Each row of a before or after table is a point. One or more steps were done to the points. Then noise was added and the rows were shuffled. The steps act on columns, c1 being the first. What was done? A step turns or swaps two columns, mirrors them in a line or flattens them onto one, adds a multiple of one to another, or multiplies or shifts one. Angles are multiples of 10 degrees, from the lower column toward the higher: turns from -170 to 170, lines from 10 to 170 but not 90. Use the fewest steps. Two steps may share a column if one is a turn and the other turns, adds or multiplies; they go together, in the order done. Otherwise the lowest column goes first.

Before:
[[101  14  65]
 [-21  13 -39]
 [-28  18  17]
 [ 53 -57   9]
 [-31  39 -35]
 [ -8 -41 -14]
 [-20  22 -32]
 [-17 -22 -39]
 [ 17  36 -13]
 [-12  41 -21]
 [-14  33 -21]]
After (11 x 3):
[[-18 -39 -23]
 [-27  18  18]
 [-20 -32  23]
 [101  66  15]
 [-22 -41  13]
 [ -7 -14 -42]
 [ 17 -11  34]
 [-13 -21  41]
 [ 53   8 -59]
 [-16 -21  34]
 [-29 -35  38]]
Steps: swap c2 and c3

Before (13 x 8):
[[ 15   6 -48  25   0 -17   7   6]
 [ -2  10  -7  10 -31  11   7  11]
 [-17  34  -9  32  -3  -8  20   4]
 [  9 -12  21  16  39  24 -56  26]
 [ 16 -40 -32  41 -11 -14  16  22]
 [ 15 -35  11   6  34  26 -32   0]
 [ 22 -14 -33  52  -3  17  15   9]
 [ 16 -26  -9  30  16  15 -10  16]
 [  8 -15  19  19  31   3 -21  21]
 [-38 -31  10   6  10  30 -24  -2]
 [  1   9  10  18  -8   2   8 -15]
 [-18  -7  -7  -3  -8  22  31  10]
 [  7  10  -6  34   1 -13 -19   8]]
After (13 x 8):
[[  49  -13  -81  -39    2  -18   40    9]
 [   8   11   26  -15    8   -4   13  -15]
 [  18  -11   52   40  -43  -18   42   27]
 [  17  -37   28   24  -36  -22   22   -1]
 [   1   35  -24  -34    7    8   17    2]
 [  30    6 -120  -19    4   14   20    5]
 [  32  -26  -23   -9  -16  -12   32   18]
 [  24   12  -14   -1    1   13   39    6]
 [ -35  -30   25   17  -15  -27   18   -3]
 [  17  -15   49    9  -32    5   25   20]
 [  36  -41  -80  -35   14   13   29   22]
 [ -18   -6  -18  -28    5  -23  -20   10]
 [   1   12  -17  -11   28  -17    5   13]]
Steps: add 0.5 times c4 to c1; turn c4 and c7 by 120 degrees; multiply c3 by 2.5; turn c5 and c6 by 170 degrees

Before:
[[  55  -31  -45    8  -46    3   -4  -14   -1   22  -19   -4]
 [   6   27   45  -20   17  -50  -15  -22  -33   15  -11  -15]
 [  -3   12  -22   44  -69   26   27   32  -42   63   12   16]
 [  29  -23   -9  -21  -69   46  -24   61  -20    8    7    8]
 [   9    0   -9   52  -42   24  -63   22   -5   26   -2  -11]
 [ -11   -4   10  -17    4   18   16  -62   -1  -78  -50  -76]
 [  27  -20    9    7  -97   64  -54   -7  -11   52   -2   23]
 [   2  -18   62   17  -21  -31   19  -34   16  -30   21    0]
 [  18   19    6    4 -110   13  -26   15    1   29  -39   14]
 [   7    3  -23    4  -42   57  -29    6    9   15  -27   63]
 [   6   62   19  -17   -2  -40    6  -56    5  -31   54  -36]
 [ -54  -18    1  -52   -3  -13  -25  -41   48    1  -21  -57]
 [ -19  -12    6  -27   12   -4   19  -87  -47  -34    6  -53]
 [  -3  -35  -38   17 -106   13  -47   11  -32  -22  -17   44]]
After, 14 rows:
[[ 21 -17  59   0 -84  52 -54  12 -13  54  30  26]
 [-15 -19  50   9  45  28  20  38  20 -30  12   0]
 [ 54 -32  23   2 -53 -32  -5  17  -2  27  53  -4]
 [  9   1  22 -51 -43  10 -64  15  -5  29  10 -13]
 [ 14  28  16  29  69   3 -15   6 -32  14   1 -12]
 [-17  11  46 -53 -65   1  29   4 -43  60   2  14]
 [ 14 -36  73 -22 -85 -20 -49   1 -28 -21  -9  45]
 [ 42  18  89 -13 -60  11 -25  -6   2  27  -1  13]
 [-43  65  23  50  39  -9   4  32   6 -32  33 -38]
 [ 30   1   6  -7 -73  17 -30  -1   5  16  -6  63]
 [ 11 -23  38 -27 -69  23 -23 -63 -18   8  37   8]
 [ 36  -6  -6  55  -4  20  15  36   2 -77 -39 -76]
 [-18 -18   7  67   8  -9 -24  -5  47   1 -70 -57]
 [-14 -12  -4  76  11   0  19  49 -47 -31 -18 -51]]
Steps: multiply c1 by 1.3; turn c1 and c11 by 60 degrees; turn c3 and c6 by 50 degrees; turn c3 and c5 by 60 degrees; turn c4 and c8 by 140 degrees

Before, 14 rows:
[[-13 -15  57  -1  35 -20  61  49 -36  25 -60  -7  66  10  44 -21  -3 -37
   24  14]
 [  4  14   0 -39 -48  74  40 -41 -41 -13 -29 -14 -21 -37   5 -25 -32 -36
  -28  13]
 [ 30 -29 -36  51 -10 -29  27  52  -5 -29  43 -13   1 -48 -51 -26  17  -9
  -36  41]
 [  2  14   7 -50   6  12  64 -52  -7  55 -45 -41  13  27  -2  27 -44 -22
   33  26]
 [-21 -72  31 -31 -28  -6  -8  35 -26  60  39 -43  -6 -54  50 -17 -63 -36
  -43  60]
 [ -1  20  36  47 -51  15   2 -55 -89   8  21 -49  25  16  -5   1  -9 -13
  -49  56]
 [  1  20   9  16 -42  -2 -20 -42 -21  -4 -27  47  34   2 -52 -66   7  24
  -35 -35]
 [ 25 -34  62  35  17 -10  59 -21   4   6   2 -29 -10  15 -39 -49 -40  28
  -21 -49]
 [ 19 -33  17  -9 -45  -3  56  35 -67 -20  11  10 -33 -19  12  13  -7 -10
  -22 -52]
 [-13 -17  -8  11 -29  77  53 -47   5  60 -41  17 -19 -65 -27 -25 -18 -24
    2 -25]
 [-28 -41 -32 -20 -55  -5  -8  45  12  13  52 -16  33 -66 -18 -62   3 -65
   53  41]
 [-32  26  29 -37 -10 -26  36  -7  -3  41 -10 -20  13   5   1 -51 -16  22
   37  53]
 [-29 -16 -47  54  27 -26  71 -31 -14 -14 -19  39   9 -44   3 -36 -30 -55
  -25  22]
 [ -4 -63 -23  21 -48  77   0 -43 -43 -21  40 -25 -29  12 -31 -27 -73  32
   27  31]]
After, 14 rows:
[[ 18 -28  19  -1 -44  -6  55  34 -52 -20  41   9 -30 -22  11  17  10  -4
  -11 -53]
 [ 20  13   4  42   9  11  64 -50 -24  56 -49 -43  12  26  -4  28  29 -40
    6  30]
 [ 21  10   1  39 -43  77  40 -46 -40 -14   6 -17 -19 -37   3 -25  40 -23
  -35  16]
 [  8 -30 -38 -55  -9 -29  30  52  15 -28  49 -14   3 -46 -50 -28   3  17
  -13  41]
 [-15 -20  58   7  33 -25  62  49 -57  25 -48  -7  67  13  43 -18  37   3
   -8  12]
 [ -9 -62 -23 -17 -46  75  -2 -45 -30 -24  33 -27 -27  10 -29 -28 -18 -82
   41  31]
 [-19  22  30  47  -8 -29  36  -8 -12  39 -27 -21  10   4   4 -48 -18 -18
   28  53]
 [-19 -17  -7  -9 -29  76  54 -47 -10  59 -35  17 -19 -63 -24 -28  25 -13
  -21 -22]
 [-17 -45 -34  28 -56  -4  -7  50  19  16  14 -15  36 -64 -20 -63  60  15
   72  40]
 [ 11 -35  63 -40  17 -14  59 -19   8   7  11 -32 -12  18 -37 -50 -23 -44
  -14 -48]
 [ -3  19  18 -13 -40   0 -21 -42 -22  -5   4  48  29   2 -49 -66 -25   5
  -45 -34]
 [ -5 -77  33  36 -30  -5 -12  35  -3  59  62 -48  -3 -54  51 -15  49 -57
  -14  58]
 [-18  16  33 -46 -52  18  -1 -57 -68   9  71 -50  25  18  -2   2  11  -7
  -29  55]
 [-49 -19 -45 -41  27 -22  65 -30 -17 -15   1  35   7 -44   0 -43  59 -20
  -35  23]]
Steps: mirror c1 and c4 in the line at 170 degrees; turn c11 and c19 by 30 degrees; turn c9 and c11 by -20 degrees; turn c17 and c18 by 100 degrees

Before:
[[  -3   30   -6   17  -14    8   77    7   43  -14  -62   19   26  -26
   -16   -4   36   -5   19   -3  -39  -16   26    9   25  -17  -23   49
   -34  -15   16   -5]
 [ -12   41  -26  -38  -45   -6   27    5   44    9   -9   -9    9  -25
    10   17   39  -11   10    1    7    2    4   42   26  111    1   -2
   -25   30  -22  -31]
 [ -22   13  -28   18   22   52    2  -38   51   -6   50   14  -18   39
    14  -27   15  -21  -22  -14  -37   13   43   29   -5  -22   -5  -13
     8   49  -14    9]
 [ -11  -56  -23    6   23   29   -4   35   34   32  -50   19   10   21
    35   42  -35   -1  -38    7  -44   -1   34  -47   14  -22    7  -39
   -28  -17  -36  -35]
 [  -7   -4    8   19   22   -4   -1   33    6    9  -44   -1    0    1
   -19   36    0  -18  -50   14  -27  -21  -40   29   23  -14    3   59
    27   29   26    6]
 [  22  -70  117   25  -36   -7  -10    3   51    4  -25   -9    3   -7
   -63   27   42   -3  -37  -14  -26 -121   -1   31    1    9  -58  -46
     7  -16   28  -43]
 [ -14   23  -26   -9   26   -4   -3  -50   37    7  -50   -3   11  -33
    21   21   20    2   14  -14  -17   23   30  -40   18  -33  -26   -4
   -31    2  -24  -24]
 [ -10   -4  -29   32    4    3   44   30   -5   32  -28   13  -15   19
   -93    6   42  -18  -45  -15  -26  -22   44   -7  -45   -5   -9  -27
   -11   18   27   -6]]
After (8 x 32):
[[ -10  -58  -24    5   22  -15   -4   26   37   33  -53  -15   16  -42
    33   41  -38   -3  -35   33  -44   -2   -7  -51   16  -25    6  -41
   -24  -23   26  -35]
 [ -12   42  -26  -38  -46  -26   26   55   40   10   -8   28  -16   -6
    11   16   36   -9    0   -1    8    3   -3   42   27  113    2   -2
   -30    9  -22  -31]
 [  -4   31   -7   13  -13  -17   76   -2   43  -11  -61  -15  -32   27
   -13   -4   35   -6   -4   24  -40  -17    1   10   23  -14  -22   50
   -33  -22    1   -7]
 [ -10   25  -27  -10   24  -32   -2  -72   37    7  -49    3  -19   -6
    19   20   21    5    3   33  -14   24   14  -39   19  -34  -26   -5
   -33    1  -25  -24]
 [ -23   13  -27   21   19    1    2  -52   51   -7   52   51   27  -29
    16  -28   15  -20   -6   40  -37   14   13   29   -4  -21   -6  -14
     7  -16   60    9]
 [  23  -70  115   26  -32   13  -10    9   52    4  -24  -17   20   26
   -64   22   38   -3  -29   -2  -29 -120   12   31   -2    9  -59  -47
     8   10    0  -42]
 [ -12   -5  -28   34    7   25   43   25   -5   35  -28   17   37   12
   -93    9   40  -17  -26   46  -25  -26   15   -5  -45   -5  -10  -23
   -12  -13   16   -5]
 [  -6   -4    8   17   20   12   -1   26    5    7  -44   32   35   23
   -17   36    2  -15  -40  -42  -28  -18  -11   29   24  -14    1   62
    27    2    2    4]]
Steps: turn c14 and c31 by -120 degrees; turn c6 and c31 by 120 degrees; add 0.5 times c26 to c8; turn c12 and c30 by -90 degrees; mirror c13 and c19 in the line at 110 degrees; turn c20 and c23 by -90 degrees

Before (9 x 64):
[[ 43   1  52 -10  13 -30  12 -10  17  12   2  -5 -50   8  38  33 -12 -11
  -22 -12 -31 -19 -58 -11  12 -10 -17  46 -30   8 -34  52  13 -29  19 -39
   11 -24  37  10  33   2   7   5  25 -19 -14  15 -20 -14 -39 -66  -3 -75
   21 -17  24  -2 -15   5  34  -4  23 -17]
 [ -4 -28  34  -5  26  15  29  -4  -7  -7 -12  10 -43   6  32  22   1  23
    8 -53 -22 -37  -8  16 -19 -12  22 -33 -40 -15 -31  56  30 -28   3 -33
  -52   8   9  45   7  10   0  -2   2 -55  -4  37  -5  -3   8  -1  48  -7
   29 -18  36 -58  47 -38  10 -18  30 -17]
 [-13  21 -69 -57 -27  26 -55  26  13 -42 -10  -1  43 -52 -12  12  42 -15
   -7 111 -18  37   3 121  19 -45  38 -78  75 -13  17  -7 -10  16  13  20
   65 -31  -2  18 -33 -15   9 -42 -21  32 -31  18 -13 -10 -43  16 -59  15
  -20   2   5  24  38  22 -27  21 -40  44]
 [-13  18  37  32  -4   5  33 -40   9  -9  -7 -37 -36 -14  72  10  14   7
   24 -26 -19 -29 -23  -2   2  19  63  15 -16  27 -44  31  32 -22   7 -20
  -12  -6   4  -1   3  -2 -18 -24  79 -22  -3  21  -8 -10  -8 -33  15 -19
   41   2  39 -18  22  15  -6  30  -1 -43]
 [ 25   8 -79 -60  16 -18 -38 -17 -52 -37  20 -34  95 -68 -43 -21 -24 -30
   15 102  28  13 -66  45   2  -2  -1 -70  44 -32  67 -77  45  44  54 -45
   27   2  -3  38 -37 -57  67 -45  30  58   8 -27  20  11 -15  31 -24  21
   -1 -56 -11  -1  35  47 -23 -17  -7  66]
 [ 10  -4 -42 -62 -17 -38 -47  -9 -28 -49 -45 -31  56 -14 -44 -59 -28 -32
   -9  56 -14   2   0  27  11   3  19 -52  98  13  52 -34   5  38  -5 -29
   64 -60 -15  37  29 -46  54 -96  19  48 -32  -2  32  30  -9  34 -22  46
   10   0 -14  14  12 -23 -50  -9 -39  13]
 [ 42  13  46   5  30 -27 -16 -18 -11  29  -5  16 -37  21  -5  36 -17 -25
   -1 -50   1  15   8  -5 -15  27  -6  -4  -7 -24 -16   2  44  21 -37  -4
  -61  -3 -49   9  14  36 -28 -30  49 -40  11  38  -7  42  -5  -4  10 -48
   14 -29  26 -53 -30  12   4   2 -12 -15]
 [ 33   7  60  29  38 -56  -4 -33  31  -7  -9  -3 -12   6  80  45   6 -34
   17 -55   9   0 -32  -9 -30  -6 -23  33 -99 -34   1  15  60 -81   4  23
  -14  29 -20  35  11 -20 -51 -20  18 -12  10  27   5  16   3 -53  15 -23
   11 -22  18 -28  -5  20  46   6  18  11]
 [ 31   1  45 -35 -11  29  24 -35 -22 -15  -9  -9 -41 -18  17  29   1   8
   26 -86 -25 -31 -36  39  -2   1   9  23 -26  -9 -46  -6  41  22 -19 -41
   12   6   0  -7  35  59   0 -15   5 -29   4   2  14   7  -6  10  27  -4
  -12   1  26   2 -38   5  24 -24  13  22]]
After:
[[ 33   4  59  31  35 -56  -6 -32  34 -10 -11  18 -13   7  77  44   8 -37
   -5 -57   8   1 -29  -7 -36   1 -27  32 -98 -34   3   7  57 -83   2  17
  -18  27 -21  35   7  27 -50  -1 -10 -11  12  29  10  19   0 -57  12 -29
    9 -12  16 -29 -19  20  45   9  22  13]
 [ -2 -25  32  -4  29   9  29  -5  -8  -2 -18   3 -45   4  36  17  -1  22
   11 -55 -21 -38  -8  15 -26  14  24 -28 -38 -12 -30 -46  28 -25   4 -32
  -56   4  13  46   7  38   3   7  47 -51  -4  40  -1  -3   3   3  44 -10
   25 -10  41 -56 -10 -40   7 -17  29 -17]
 [ 45  11  46   2  29 -28 -21 -20 -11  26  -3  -4 -43  24  -5  37 -19 -26
   17 -49   4  12   3  -6 -28   3  -9  -7  -5 -26 -19 -27  43  25 -35  -4
  -59  -7 -46   5  11 -22 -29 -32 -41 -36  17  38  -5  40  -2  -6  10 -51
   21 -17  30 -55 -41  18   6   3 -11 -13]
 [ 42   5  50 -12  19 -29  12 -11  16   9   3 -14 -48   9  38  36 -10 -12
   -9 -17 -30 -20 -54  -9   7  12 -13  41 -23   4 -31 -40  12 -28  17 -39
    8 -22  39   8  36  40   7   7 -21 -14 -20  13 -18 -13 -42 -64  -9 -76
   23 -21  26  -2 -22   9  35  -2  27 -20]
 [ 10  -3 -45 -53 -21 -39 -44 -11 -28 -49 -45  -3  54 -12 -44 -58 -28 -29
  -33  61 -14   4   0  29  12 -99  18 -54  95  17  48  57  -2  42  -9 -28
   61 -61 -14  38  28   4  55 -31  12  49 -31   3  35  27  -6  32 -24  42
    6   1 -18  12 -16 -23 -49 -11 -37  10]
 [ 31   1  49 -35 -13  31  28 -35 -16 -14  -8  34 -43 -18  15  28   2  10
   -2 -88 -27 -33 -33  39  -2 -26  10  22 -26  -9 -42 -41  45  20 -21 -43
   12   4   4  -7  39 -41   1  -9 -35 -29  -4  -1  10   6  -6   9  26  -7
  -14  -7  28   2   2   1  28 -26   9  23]
 [-11  24 -73 -60 -29  20 -50  27  18 -39 -14  -5  40 -53 -17  12  37 -18
   -3 113 -18  36   3 119  19 -71  38 -77  76 -10  13  16  -9  14  13  18
   71 -38   2  18 -30   3  11  33  41  31 -32  19 -15  -8 -50  21 -57  16
  -19  -4   6  25  17  22 -31  20 -42  39]
 [ 24   8 -78 -61  18 -21 -41 -22 -53 -34  20  22  96 -67 -46 -21 -26 -34
  -29 103  27  11 -65  48 -14 -34  -3 -75  39 -31  65  90  44  44  54 -46
   29   3   4  37 -41 -26  63 -13  28  58   1 -26  18   9 -13  31 -24  24
   -3 -50 -12  -2 -31  45 -22 -22  -6  66]
 [-15  12  36  35  -6   8  36 -39   8  -2  -9  27 -30 -15  71  12  11   9
  -34 -24 -21 -28 -23  -2   4 -18  67  15 -18  32 -46 -20  38 -23   8 -21
  -14  -5   3  -2   8  24 -20 -30   8 -21  -5  22 -14  -9  -8 -30  19 -28
   42   3  43 -11 -80  10  -7  28  -2 -43]]
Steps: turn c26 and c44 by -70 degrees; add 0.7 times c5 to c26; mirror c12 and c19 in the line at 50 degrees; turn c25 and c56 by -20 degrees; turn c32 and c42 by 130 degrees; turn c45 and c59 by -100 degrees
